Rows are points. To make a cloud, some directions were put in groups of two or more. Within a group, all points are equally far from the middle, so they leave a hole (a ring in 2 directions, a hollow ball in 3). The other directions are filled evenly. Then the cloud was stretched, turned, moved and blurred a little. How many holes are there, and how many directions does each take, smallest first?
In the rows, 128 means zero.

Cloud (22 x 3)
[[162 146 112]
 [ 93 158 123]
 [ 96 105 121]
 [166 112 128]
 [140 103 107]
 [123 172 151]
 [163 158 139]
 [157 164 143]
 [130 104 103]
 [110 171 128]
 [119 156 169]
 [ 92 150 153]
 [ 95 105 127]
 [ 94 150 154]
 [ 91 151 118]
 [109 169 149]
 [ 94 105 138]
 [ 90 119 152]
 [152 146 167]
 [ 87 141 145]
 [144 156 103]
 [135 158 167]]
Holes: 1 (3)

Cloud (32 x 4)
[[ 89 119  98 128]
 [132 178 158 125]
 [166 105  90 122]
 [141  89  64 105]
 [133 107  86 138]
 [123  70 128 100]
 [176 131 119 144]
 [152 152 165 121]
 [167 106  92 125]
 [156 149 140 124]
 [117 104  75 121]
 [142 142 112 118]
 [ 96 144 171 138]
 [111 141 173 104]
 [120 133 145  82]
 [145 103 126 167]
 [138 119 177 127]
 [112 116 161 103]
 [120 118 162  97]
 [115 119 134 155]
 [139 146 149 104]
 [115 107 151 130]
 [158  94  81  98]
 [130 129  89 123]
 [145 104 151  91]
 [118 120 143 156]
 [133 131 116  89]
 [ 82 125 150 108]
 [122 103  82 131]
 [ 81 105 131  96]
 [116 156 158  96]
 [105 140 141  72]]
Holes: 1 (2)

Cloud (51 x 6)
[[128  87 100  85 118 126]
 [ 88 130 114 146 152  89]
 [128 162 118 116 106 167]
 [ 92 126 161 109 142 106]
 [ 78 123 102 140 133 136]
 [ 96  89 119 145  92 133]
 [113  90 133  79 122 132]
 [131 141  94 131  77  98]
 [129 104  94 168 148  96]
 [108  91 134 144 159 113]
 [148 113 120  72 133 130]
 [111 110  96  85 122 138]
 [ 93 159 129 164 106 109]
 [136 135 141 169 139 124]
 [148 123 127 124 171  88]
 [175  97 111 114 126 103]
 [151 139 114  77 131 122]
 [164 142 113 137 147 150]
 [122  98 110 158 158  91]
 [139 147 141  95 100  88]
 [128 125  98 134  84 165]
 [128 100  80 129 162 120]
 [114 176 109 155 138 139]
 [102  94 156  97 113  98]
 [151 127 153 118 134  71]
 [137  98  69 122 101 128]
 [133 149 134 101 162 147]
 [112  93 102 120 165 135]
 [112 172 154 145 111  96]
 [133 168  95 116 149 106]
 [121 132  75 121  98 153]
 [149 117 138 120  86 156]
 [100 129 116 171  96  88]
 [131 115 161  99 112  79]
 [127 154 171 139 137 107]
 [122 124  78 148 141  88]
 [181 140 134 121  90 111]
 [113 154 118 174  97  89]
 [150 112  74 136  90 144]
 [139  95  72 125 145 122]
 [133 170 156 137 108  85]
 [ 96 166 127 127 126 148]
 [ 90 117 156  97 132 118]
 [127 152  76 113 110 143]
 [103 162 110 159 128  86]
 [162 159 106 140 138 152]
 [111 174 145 140 136 137]
 [112 145 102  91 116 149]
 [117 151 134 179 113 122]
 [152  90 114 143 125  77]
 [103  78 130 143  93 100]]
Holes: 2 (3, 3)
